Each row is a point. Before rounding, the points of a table are all equally far from one centre. They may lie mostly on one side of it. Write the centre, to within rounding.
In the rows, 128 means zero.

Points, 7 rows:
[[153 170 167]
 [146 126 159]
 [148 170 166]
 [146 171 165]
 [144 171 102]
 [182 175 120]
 [167 162 168]]
Centre: [154 152 134]

Points (12 x 6):
[[142 152 138 114 106 186]
 [122 138 171 109  93 182]
 [ 86 138 146  81 113 164]
 [154 116 147  76 114 181]
 [135  72 149 130  80 169]
 [129  75 141  75 121 164]
 [165  80 146 150 100 153]
 [135 114 171  76  69 165]
 [157  94 142 135  69 170]
 [ 93 129 151 122  94 180]
 [129 108 128  90  45 160]
 [108 151 128 102  91 181]]
Centre: [132 118 137 110 102 125]

Points, 17 rows:
[[156  94 102 143 119 137 177 143 172 111  65]
 [165  89  74  99 122  82 127 156 135  85 157]
 [167 122  43 111  99  95 171 110 126 127 107]
 [152 135 100 183 139 105 140  94 134 163  81]
 [128 162 122 128 151  97 192  97 157 168 137]
 [162 145  65 127 152 121 149  97 172 174  94]
 [156 116  48 121 129  70 162 132 171 166 138]
 [137 176  83 157 128 104 161 127 191 130 140]
 [185 124  80 121 148 139 141  71 170 144 102]
 [153 137  49 113 119 108 124 129 142 173 169]
 [161 101 104  88 115 124 193  72 131 117 118]
 [178 134  70 130 119  74 144 119 175 137 106]
 [171 151  56 137 144 106 166  96 179 149 106]
 [144 146  76 138 137  99 143 129 167 169 194]
 [143 138  64  76 123 131 164 113 147 137 184]
 [143 123  43 120  98  92 183 124 159 150 113]
 [145  97  72 145  99 121 193  85 124 148  90]]
Centre: [131 108  93 136 150 123 152 125 136 124 134]

Points, 25 rows:
[[163 116 135 107 139 150 107  96 121 128 144  54 124 177 192 119 134  92]
 [191 151  92 165 163 153 119 136 141 123 178  74  86 120 191 134 108 144]
 [193 135  89 148 124  79  94  91 116  53 156  96 137 142 171 146 145 160]
 [168 149 159 158 135 131 145 121 183 105 102  90 103 124 177 157 107 144]
 [166  89 151 105 168 132 109 148 106 111 146  68 128 146 202 125 127 163]
 [130 126 118 146 153 130 128 115 128 138 157  38  74 147 176 113 135 147]
 [182 140 150 154 115 113 131 117 152  94 106  51 122 135 219 136 131  89]
 [133 122 117 146 165  86 163 101 139 111 135  97 107 111 230 144 156 158]
 [135 160  88 112 169 141  90 109 150  84 170  71 123 136 214 127 133 145]
 [135 158 119  91 142 144 105 124 165  90 162 106 112 156 206 144 104 131]
 [122 135 112 109 130 166 154 108 146  97 137  68 192  96 195 151 125 151]
 [134 169 127 114 156 120 140  71 155 109 120  57 171 169 177 137 141  95]
 [195 114 161 109 130 110 108 126 147 108 150  62  96 154 176 106 117 165]
 [133 110 138 135 144 163 125 100 187 141 150  83 132 147 201 113 120 104]
 [141 142 138 133 199 128 123  83 145 115 153  70 138 174 188 112 133 181]
 [137 105 124 102 145 130 131  94 168 100 121  53 164 144 223 112 138 144]
 [160 139 132 163 158 152 133  82 161 125 138  75 111 112 218 149 124 124]
 [158 111 145 127 170 144 144 112 158 115 126  29 173 170 204 109 128 142]
 [195  99 117 117 144 142 149  68 149  99 141  57 134 137 135 133  85 145]
 [181 136 116 120 133 135 122 100 109  89 130  21 153 149 179 147  97 103]
 [162 105 147 165 134 149 145  99 158  72 154  24 104 131 189 139 130 106]
 [151 128 137 145 127 151 112  64 144  58 103  76 139 165 209  92 110 129]
 [182 119 101 139 129 154 156 102 157 133 157  54 139 148 224 140 101 138]
 [130  99 134  94 147  96 152 104 157 109 138  63 109 170 201 116  98 135]
 [159 126 143  93 117 175 136  95 133 115 107  65 103 160 161 109 140 119]]
Centre: [158 138 119 144 141 125 158 126 126  85 152  98 144 136 165 100 131 126]

Points (28 x 24):
[[ 81 113 172 136 144 170  99 150 120  91 172  96  87 107 148  66 115 148
  115 130 120 199 186 113]
 [109  81 158 124 135 134  92 180  82 103 106  56 102 105 126  88 134 134
  140 116 122 208 172 120]
 [114  98 149 128  80 129 135 124  98 118 134 110 136 134 132 105  82 142
  107 115 158 193 235 107]
 [113  89 163  81 130 137 145 125  91  55 157  60 108 174 143 108 134 119
  152 120 147 188 187 104]
 [143 108 170 106 145 181 124 117 143 151 149  44 144 155 157 122 125  90
  166 142 117 170 152 147]
 [144 138 136 134 119 153 135 150  78  77 134  59 108 124 141  91 107 134
   90 108 106 173 213 108]
 [101  88 139 123  93 107 135 139 116 122 126  14  90 118 135 125 149 126
  144 124 132 205 176  93]
 [116 101 165  96 103 178  85 123  94 100 136  97 119 152 178 160 143 130
   78  96 142 162 204 122]
 [100  93 180  87  94 188 103 141 124 102 128 109 171 104 161  99 120 128
  136 128 160 164 187 129]
 [119 106 149 125 109 127 125 119 117  79  93  48 142 160 132 116 150 129
  112 148 123 209 191  95]
 [113 125 163  97 112 170 168 140 103 122 141  68 138  98 101  66 138 141
  126 135 145 189 183 139]
 [103  89 148 119 114 159 165 137 140  70 168 109 126 148 133 118  96 129
  119 130 124 212 192 104]
 [120 101 192 116 112 140 127 162 155 148 154  45 117 159 105  75 132 106
  121 125 126 197 157 129]
 [107 122 187 138 116 146  99 119 110  61 153  39 113 109 174  81 119 127
  134 137 131 211 188 137]
 [114 148 148 113  72 165 126 131  96  70 112  46 129 163 121 122 129 138
  147 127 132 192 134 122]
 [ 85 130 179 107 134 174  85 103 105  89 129  45 134 152 188 112 123 127
  163 112 138 182 210 118]
 [129 112 162 113  66 137 125 133 103 150 163  69 143 119 158  73  84 113
  123 118 126 197 171 118]
 [ 93  87 143  96  92 164 131 139 103  85 107  11 126 117 146 140  97 161
  131 110 128 168 152  99]
 [120 131 166 120 118 204 119 105 132 116 143  37  92 117 128 126  85 113
  142 132 139 175 223 130]
 [102 101 117 119  83 118 154  97 111 127 161  60 117 123 155 100 162 127
  125 164 125 176 166 106]
 [ 95  91 123 102 161 114 117 156 119  93 153  84 126 116 148  70 132 138
  149  96 165 156 215 159]
 [159  66 169 116  97 144 136 140 123 105 108  96 130 158 125 121 181 147
   90 141 131 170 180 106]
 [157 113 121 109  88 120 127 121  99 138 110 100  63 102 127  81 117 162
  125 130 135 203 156 150]
 [ 83 129 159 133 117 156 106 154 112  96 148  86 138 157 110  95 123 132
  138 133 123 222 191 111]
 [156  81 184 130  89 144 111 122  74 109 111  82 147 111 131  82  82 133
  100 122 148 182 185  90]
 [135 112 171 110 143 127  68 147 124 103 111 106 157 127 104 107 173 151
  154 126 148 174 213 113]
 [117  83 169 124  85 135 120  93 101  92 195  51 127 139 174 108  99 122
  171  89 104 211 180 112]
 [153 127 143  72 106 175 111 123 100  98 139  42 126 136 150 115 156 170
  135  92 156 180 207 137]]
Centre: [121 107 169 131 125 132 120  99 131 110 130  87 112 123 132 118 123 141
 136  86 126 149 159 129]

Points, 31 rows:
[[110 116  97 184 113 114 144 117 179 142 100 131 146  76  75 144 125 169
  161 153  92 128  96 135]
 [ 95 135 106 124 167  93 100  71 200 114 114 112 143  71 103 159 129 137
  165 130  51 128 156 149]
 [153 132 157 119 127 122 140  91 193 140 126 132 182  54  66 100 106 136
  148 127  85 112 143 135]
 [130 127 141 152 108 139 140  80 192 119 105 113 163  42  47 145 137 142
  130 135  61 163 113 119]
 [115 115 110 111 115  81 137  74 202 137  74 106 147  87 109 125 154 159
  175 142  53  87 153 127]
 [114 124 144 127 148  90 130  74 206 104 139 167 166  65  89 139 128 152
  169 138  66 118 128 155]
 [148 159 110 107 152  85 112  92 202  93 100 104 172  40  99 130 112 160
  145 119  73  90 131 142]
 [125 128 104 172 118  85 138 118 195 114 102 126 139  71  80 126 138 170
  153 129  82  86 132 122]
 [123 119 115 119 137  85 123  85 202 109 114 144 163  53  93 124 104 191
  147 146  93  99 146 162]
 [ 98 158 164 142 156 102 128  97 157 136  98 127 148  43  84 107 107 152
  165 132  72 114 114 150]
 [130 124 158 139 152 109 167  93 183 132 131 140 146  59  87 134 128 172
  139 119  56 105 137 140]
 [ 92 141 143 150 160 112 119 103 187 152  98 145 163  77  73 152 162 117
  137 142  62  98 172 126]
 [120 124 119 159 104  98 114 118 162 142  99  91 134  84  86 185 157 179
  177 143  66 109 105 123]
 [ 99 162 113 127 147 105 155  86 198 124 108 149 193  46  90  77 157 122
  137 127  67 115 118 136]
 [130 141 129 152 130  97 131  97 191  74 122 168 153  58  99 126 129 132
  129 149  98 124 174 158]
 [ 96 159  85 108 150  80 124 131 202 123  80 119 134  67  84 112 119 151
  169 130  54 118 164 133]
 [133 108 133 116 170 108 120 109 196 113 116 119 175  57 119 104 142 153
  115 159  45 100 162 151]
 [110 140 140 135 126  95 144 105 190 165 118 113 131  68  68 127 101 153
  129 154  61  71 119 151]
 [114 167 137 152 102 103 146  98 209 130  90 105 174  81  99 137 118 115
  181 135  74 125 149 131]
 [124 134 107 112 130 100 115  76 215 106  92 125 184  23  71 111 125 141
  155 112  86 114 113 146]
 [112 132 153 154 127 103 106 123 196 112 122 147 139  72  89 125 141 133
  113 107  52  99 138 172]
 [ 93 126 123 156 115 119 124 118 183 122  90 156 148  36  62 142 136 180
  151 154  67 133 137 145]
 [ 90 160 150 151 148 107 116 120 212 113 105 141 178  63  89 143 146 130
  139 161  63 117 174 162]
 [112 154 122 145 166 115 121 106 202 116  87 129 154  77  76  98 128 122
  187 125  66 150 127 143]
 [128 154 147 161 160  82 120 109 170 110 116 151 161  93  82 113 145 175
  165 159  90 129 145 169]
 [102 122 144 159 125 111 128 119 174 128 111 172 163  49 103 143 143  97
  135 142  77 112 163 152]
 [120 163 146 117 129 123 134 103 182 172 101 146 170  68  57 122 142 156
  173 124  73 104 151 114]
 [100 131 119 149 130 112 144 107 196 162 113 127 168  70  69 128 126 187
  148 135  86 121 166 142]
 [ 96 125 154 102 117 122 111  85 215 111 122 150 184  94  88 124 124 165
  123 177  38 107 146 147]
 [110 131 107 148 139 106  84 105 175 122 102 165 167  68  63 131 160 117
  161 146  72 151 158 139]
 [105 113 112 165 138 107 101 102 203  89  98 133 182  81  61 143 149 158
  130 141  76 146 152 115]]
Centre: [104 136 128  75 127 116 138 124 167 108 105 108 147  93  89 143 161 131
 127 153 113 129 111 142]
